Each wall is flat, endless, passes through zero and stands at right angles to its row. A trip goes straight from one point to another. Which walls does it cross, in order?
In the rows, 128 means zero.

Walls:
(1): [ 93 149 177]
(2): [170 136 130]
(3): [184 137  66]
Trips:
[163 129 165] to [127  90  75] -> 3, 1, 2
[112 131 109] to [157 104 163] -> 3, 2, 1
[108 124  44] to [ 53 148 114] -> 3, 1
[149 103 123] to [150  23 185] -> 3
[104 122  70] to [183 147 127] -> 2
[123  95 127] to [ 95  47 110] -> none

Walls:
(1): [ 44 125 125 104 122 146 158 167]
(2): [139 163  84  93 145 135  54  95]
(3): [181 143 125 141 173 212 151 167]
(4): [140 131 118 200 159 197 176 138]
Trips:
[117 184 168 189 136 182 132  91] to [ 89  96  85 154  99  48 122 161] -> 1, 3, 4
[138 150 168 103 106 124 136 110] to [181 137 125 154 144 127  57 103] -> 2, 3
[183 135 121 122 160 183 151 167] to [118 110 141  80 111 104 137 160] -> 1, 4, 3
[198 124  90 188 118 149 148 134] to [ 91 144 131 122 116 129 184 105] -> 1, 3
[105 118 131 151 163 121  69 191] to [181 141 101 148 172 126 198 169] -> 4, 2, 1

Walls:
(1): [135 157 131 108 166 121 107 104 140 113 104 124]
(2): [172  93 108 106  82  90 194 120 152 181 118 106]
Trips:
[128 129 125 157  91  70 249 113  77 135 137  84] to [166 139 205 112 127 172  53  91 154 149 171 129] -> 1, 2
[121  66  42 112 110  64  83 161 137 109 189 123] to [145  97 121  93 192  15 125 143  84 111 133 116] -> 1
[ 71 173  49 142 112  91 153 118 100 120 119 103] to [ 94 139 123 200 124 111 144 112 153 100 123 113] -> 2
[128 170 195 148 183 177  62 104 134 159 177 151] to [143 197  45 134 151 145  95 188 122 172 102 102] -> none
[ 92 137 165  92 113 146 189 155 114 106 156 113] to [156 189  59 105 145  87 163 134 204 210 137  99] -> 1
[157 111 103 144 169 156 109 114 110  65 169 129] to [ 98 165 117 126 178  95 169 171 158 129 106 136] -> none
[184 121 155 115 120 142 171 130  67  87 184  64] to [109  87 105 129 142 158 113  84 122 155 139 102] -> none
[101 114 151 120  68 112  91 151 149 118 125 182] to [119 191  73 166 124 154  42 183  85  67 100 152] -> 1
[ 85 103  81 127 141  87 146 150 173 136 180 156] to [206  75 116 104 152 133 126  95 176 112 180 176] -> 1
[153 141 120 111 142 189 117 125 151  71 116 135] to [ 71 142 107 222  87 159 138 165 101  91 130  58] -> 1

Walls:
(1): [ 88  91 174  71 141 131 108 125 144 125  92 132  93 159  99  97  59 191
 154 136 163  78 144 140]
(2): [122 177  92 129 134 137 183 160 153 124 189 102  77 129 185 123 162 160
 175  97 163  99  76 159]
(3): [162  92 151 126 182 105 181  99 151 148  47  48 145 113   7  98  84  94
 100 154 140 163  77 165]
Trips:
[ 77  84 181 116 120 122 174 171  87 145 159 220 211 124 110  96 105 213
 200 104 142 129 137 202] to [108  70  58 144 113 178 109  92  93 100 158 127 208 120  81 130 121 114
 126 139  77 165  87  86] -> 2, 1, 3
[118  74 160 133 136  90  43 117 108 169 119  76 148 101 156  98 152 133
 115 158 171 195 167 148] to [142 112 131 185 117 177 173 120 127 195 123 115 156 170 131 140 166 143
  68 161 139 155 127  57] -> 1
[128 234  79 131 162 101 153 103  90  57 129 109  95 164 173 176  92 181
  45  78 153 129 143 127] to [146 172 121 154 118 161 102  45 155 145 105 137 157 150 182 146 115  91
 115 114  79  40 163 174] -> 2
[149  68 137 185 183 102 108 134 125 140  93  83 216  89 153 129 111 137
  65 171 136 155 151 155] to [ 86  85 107 160 142  68 122 162 159  78 153  96  53 146  54 158 156 129
  94  99  94 100 139 163] -> 1, 2
[ 92 121  82 122 100 113 128 134 127 125 160 144 139  71  71 128 119 141
 157 180 141 129 120 165] to [110 142 110 150 184 169 176 145 159 206 216 127 129 155 145 171 126 175
  93 130  86  91  66 139] -> 1, 3
[ 93 148 167 107 178 136 114 173 151 139 102 154 111 136 124 102 137 127
 123  32 185 120 164 115] to [110 151 128 124 124  97 107  88 142 148 208 145  90 200 120  97 104 104
 108 152 142 107 124 122] -> none
[189 151  97 144  96 119 111  98 150 148 169  23 133 128 160  88 156 159
 134 110  59  98 103 146] to [158 158 108 147 147 154 118 160  75 101 132  61 150 132 169 180 115 108
 124 106 155 135 122 110] -> none
[132 163  90  97 174 128 136 141 155 190 187 119 207 126 104 159 196 159
 169  80 131  67 115 141] to [127 129 170  90 131 136  90  98 106 186 147 161 108 150 185  66  94 141
 130 125 140 168 119 142] -> 1, 2

Walls:
(1): [135 113 172 153 100 110 112  96 191 133 110 115 107 108  89 141 101 152
 145 119  90  97 179  95  93 117 120 193 180 138 127 126 149 155 173  82
 109 171 156 122  64 110  94 124 147  97  92 206]
(2): [144  51 106 134 133 166 102  88 122  83 135 106  90 144  90 155 181  95
 125 181 108 145  80 144 198 115 133  51 194 126 146 124 134 118  99  55
 162 164 140 139 123 138 119 143 136 123 182 100]
(3): [113 148 146 149 130  99 165 115 151 119 113 100  94 163  59 130 173 121
 121 135 122  67 128 182 173 116 114 127 113   9  67 144 151 133 181 129
 147 112 156 130 120 133 156  85 141  74 117  59]
(4): [174 117 154 177 112 108 152 110 160  73 147 148 111 120  99 144  49 109
 134 131 175  76 189  61 173 114 130 172 101 105 127  86 181 161 163 138
  99 172 115 100  95 142 249 168 143 143 142 141]
(5): [174  86 178 152 101 177  71  79 118 152 131 189 139 132 107  66 180 134
 134 152 118 135 150 136 169 150 113 143 143  98 121  87 128 105 136 122
 118 116 174 125 105 188 166 143  82  41 177 101]
Trips:
[114 105 104 132 188  61  86 152 212  53 136 109  97 126 120 100 122 140
 103 131 106 103 165 206 184 128 140 107 199 178 124 108 109 130 138 162
 160  82  58 145 132  88 133 129 168 130 150 165] to [163 151 153 157  95  92 167 122 121 112 143 125 169 177 133 164 165 135
 158  62 161 157 147  96  80 152 131 152 100 102  94  62  98 141 138 111
 188 137  76  58 168  36 170  74  99 126 171 130] -> 2, 1
[147 126 106 166 178 137 135 150  91 126  49 134 114  98 202  67 106 160
 203 215 177  97 127  95  95 154  93 120 119 150  77  81 130 135 109 148
  77 126 137 135 153 116 110 122 138 148 113 134] to [107 184  97 139 112  66 111  87 117 150  93 139  75 111 158 161 146 134
 177 155 147  93 127 138 159 147 105 107 122 159 103 149 159 157 102 175
 120  94  89 142 103 129 133 145 151 170 154 122] -> 3
[195 138  99 127 156 112 143 144 151 130 133 127 145 194 177  92 143 104
 114 108  88  87 141 132  48 104  95  79 167 208 141  93 128 160 110 150
 134 119 201 187 180 140 184  90 105  95 115 132] to [130  94 142 152 126 168 128 159 110 150 126 174 121 134 131 172  77 140
  92 111 114 149 161 131 120 144 180 128 109 100  88 152 202 119 170 144
  73 115  89 123 182  59 186  80 120 123 178 158] -> 4, 5, 3
[150 166  95 107  86 173 103 118 112  69  57 131 118 143 113 115 128 107
  69 184 184  84 135 171 137  93 151 116 154 147 148  82  61 152 130 155
 125  73  63  75 144 178 138 139 157 100 119 183] to [137 100  81 154  86 164 118 125 159 178  95 147  88 132 116 105 203  55
 125 184 180 143  96 174 106 181 100 129  88 120 135 119 130  60 119 158
 149 101 170 140 163 116 148 142 125 133  56 122] -> 4, 3

Walls:
(1): [139 152 184 120  80  81 126  82  92 181 159 162  69 123 106 112  81 104
 142 125 151 161 148 234 137  23 127 159 127 137 134 148 151 117 132 174
 105 101 163 116 194 148 135 138 127  80 180 104]
(2): [131 112 168 125  43 181  91 158 130 170 156 129 111  99  82 131  64 157
  81 117 221  95 112 130 145 160 214 150 148  98 104  79  81 102 131 131
 118 154 124 127 150  96  98  73  72 108 154  75]
(3): [140 140 176 206  80  97 110 123 118  91 162 109 143 199 107  90 142  95
 222 151 129 123 154  92 147 125 178 118  71  93 135 135 161 115 202 124
 146 154 100 156 119 150 200 135 103 188 177  69]
(4): [135 168 151  87 131 109 112 143 167 156 137  68 125 129 231  98 110 145
 215 102  97 141 186 110 174  69  69 175  96 172  98 167 165 125 208 127
 102  69  69 136 171  74 153 110  35 160 102 164]
(5): [114 120 168 110 153 115  96 163 170 123  81 154  96 136 119  45 124  86
 205 169 167 124 147 149  33  88 144 174 187 122 163 118 134 183 125 209
 117 162  81  96 168  51 137  75 179 187 206  84]
(6): [ 86 138 115 165 137 202 147 144  99 107 165 139 121  61 192 160 131  47
  77 160 172 174 140 130 105 163 135 137 104 137 157 157 141 150 173 106
  93 128 108  69  62  98  35 116 188 175 142 178]
Trips:
[131 199 135 179 170 134 121 105  73 193 167 155 109 140 160  84 154 162
 144 105 103  95  82 190  79 148 171 130 107 113 150 209 222  60 101 109
 102 100 104 160 182  98 152 160 191 112  86  64] to [106 113  62 155 114 145 133 160 105 117 183 137 111  80  83 102 102  76
  87 163 145  70 112  90  55 129  67 167 157 129 161 127  66  91 172  86
 128 139  77 159 169  67 126 187 204 139 156 112] -> 4, 6, 2, 3, 1
[ 97  72  72 164 102 152 164 180 180 138 162 137 169 138  89 107  35 113
 146 166  75 120 131 161 121  64 150 106 199 173 115 187 115 106 137 120
 157 142 136 104 120  87 112 125 171  99 186 104] to [129 152 115 112 196 144 167  60  86 140 149 174 122 131 232  95 110  78
 154 102 147 163  32 184 190 167 200 126 146 124 164 133 141 181 145 168
 157 121 153 132 105 176 105  93 122 205 164  93] -> 3, 2
[ 97 159 180 111  57 128  89 139  64  98 132  65 176 189  86 183 105 109
 172 168 116  78 104  80 153 108 160 162 159  78 149 109 126  68 142  39
 127  87 128 160 216 150 146 110 112  95  83 161] to [143 130 144 138  82 174  51 170 110  87 106  24 172 142 212 167 136  90
 177  81  95 154 119 159 168 192 160 181  96  70  71 107  69 107 116 107
 125  94  65 105 115 149 147 100  82 161 157 150] -> 1, 6
[153 134 125 123 154 188 154 180  99 204 114 105 124 136  78 169  55 128
 147  70 176 159  82 125  85 120 201 139 154 128 239 149 127 125 137 188
 195 155 154 130 110 134 183 115 177 140 137 186] to [115 137  71  86 167 112  78  90 122 154  73 155 109  28  56  96 157 118
  63 150 187  41 150 120 115 182 117  91  52 134 138 142 127 111 201 121
 106 160  52 148  89 158  96  71 154 229 139 118] -> 1
[168 103 163 117 158 163 135 135  40 168 191 177  85 151  82 153 146 157
 139 109  89 120  84  71 152 116 120  48  96 155 122 157 121 124  74  83
 150  96  67  60 116 107 225 136 126 123 123 114] to [ 88  92  94 127  50 146 183  60 141  97 158 146 102  79 129 178 106 134
 116 108 110 224 134 108 135 161 140 131 138  96  65  58 157 149  84  91
  97  73  67 126 176 148  85  91 131 117 121 195] -> 3, 2, 6
[195 155 137 186 171 145 127 129 160 123 189 130 109 153 104  92  93 164
  83 165  94 105 123 119 102  78 172  92 190 158 154  83 152 136 149 206
  83 153  59 170 149 128 181 151 115 126 116 133] to [164 152 130  80 130  89 138 145 156 165  76 123  94 137 129  85 151 170
 132 192 178  93 182 148 174  94 158 157  91 118 140 184 174  98 133 107
 107  78  77 177  63 166 222 133 123 137  78 121] -> 2, 5
[134 138 171  92  66 134 162 134 155 144  91  99 148 154 113  71 170 201
 132  70 124 123 148 117 149 116  45  69 166 169 140  63 150 121 162 146
  91 144 132 107 132 103 117 160 116 144 118 112] to [ 80 136 134  58 106 166 126 113  98 123 104 127 131 130 148 108 162 106
 190 124 125 146 115  33 154  50 121  90 150 171 103 107 144  53 139 196
 103 121 170 183 149 137  65  80 120  84 132 103] -> 1, 2
[ 97  61 149 162 202 106  66 104  82 149 121 111 173 150 152 206 113 172
 143 105 118 132 102 206 134  68  67 148 133 168 194 108  97 120 186 197
  54 186 171 154 117 159  76 102 160 148 127 180] to [154 172 127 126 112 135 165 130 178 165 157  90 110  46 106 109  54  63
  69 114 110 160 135 209 211 143  72 131 154 113 108 100 119 179 114 165
  89 118 115 133  84 193 180 154 185 186 139 157] -> 5, 4
[135 145 209  80 125 115 179 152 132 139 125 178  70 134 157 137 129  81
 119  95 145 163 116 142 138 151 198 132  99  81 102  63 132 121 104 134
 161 158 225  90 179 103  44 139  75 202  71 105] to [149 128 105  94 123 163 139 170 182 155 144 168 177 120 188 229 214  14
 124 169 139 147 162  75  83 135 186 203  58  87  97  72 103  84 131 162
  83 149 118 164 182  91 138 140  70 122 140 119] -> 4, 3, 1

Walls:
(1): [132 134 163 168 143 136  96  72 174  73  92 191 169  97 128 130 131 104
 126 123 133 143 127  84 170 137 101  88 112 172 147 134 102 151 140 149
 166 129 161 140 119 112 139 118 118  95 124 126]
(2): [172 113 180  96 158 132  83 132 134  64 186 137 112 117 131 133  76 106
 117  92 167 164 143 164 157  88 163  99 138 110 119 120 181 176 134 132
 108 159 105  86 119 153 123 198 141 102  80 104]
(3): [115 127 128 136 131  91 147 114 125 121 158 136 144 186 177 107 169 166
  87  76 103 103 151 120 115 145 111  57 143 162 107 153 138 120 205  86
 159 134  97 156 113 139 135 106  86 113 156 113]
(4): [131  95 139 105 177 125 115 169 163 106 127 160  87 173 156 166 127 190
 138 146 125 145 114 121 108 167 125 158 117  94 130 102 179 127 190 149
  97 104 126 166 129  49 137 117 143  86 125 103]
(5): [103 168 123  99 124  78 186 120 126 100 115  56 141 134 139 173  74 105
 249 129  78 101 174 110 181 150 106  78 142 154 148 111  95 171 125 122
 102 128 112 150 112 129 131 124  98 106  72 149]
Trips:
[118 135  78 138 163  98  95  73 123 188 107  85 118 130 142 145 138 144
 142  46  91 132 121 105 119 107 127 200 144 153 148 139  91 131 112 200
 136 178 119 106 164 133 113 123 136 118  83 136] to [135  84 136  83  95 124 173  79 146 164 110 157 124 103 152  68 110 130
 156 163 123 139 156 113 150  98 124 105 158 177 160 128 206 167 187 130
  82 167 138  79 145 130 142 146 122 150 147  95] -> 2, 1, 3
[148  96  75 122  63 161  88 112 152 100 170 105 146 131 141 100 162 148
 132 144 105 146 125 223  88 120 135 138 165 127 178 116 116 119  90 153
 112 126 145 159 103 166  49  59 129 154 113 136] to [184 134 105  79  96 175 160 171 101 206 191 127 133  70 125 111 128  61
 173 114 117 126  24 178 151 113  89 128  77 156 126 127 134 136  93  81
 163 101 104 117 124 153 178  87 107 156 100 132] -> 5
[144 127 143 139 167 130 137 102  63 130 149 152 121  80 122 208 109  86
  94 153 128  68 136 128  95  77 150 158 137 123 119 163  88 149 133 174
 168 118 144 131 116 133 155 123 140 112 137 122] to [156 141 153 104 160 147 133 118  96 161 147 207 148 128 115  85  92 129
 119 168  97 186 116 181 109 151 124 138  47  82 146 153 113 183 105  98
 110 156 151  87 110  86 120 108 173 140  88 110] -> 4
[ 28 146 114 126 120 140  99 163 161 103 166 121 156 136 129 124 114  88
 124 155 167 154 173  97 164 153 168 128 106 157  93 149  97 146 174 147
 168 142 160 145 141 120 159 129  86  89  84  93] to [120 130 139  86 118  89 108 101 119 141 132 114 121 106  97 125 108 130
 153 126 135 147  96 124 156 139 140 139 125 131 143 140 183 142  94 158
  86 145 103 107 113  71 143 131 119 171 136 189] -> 3, 1
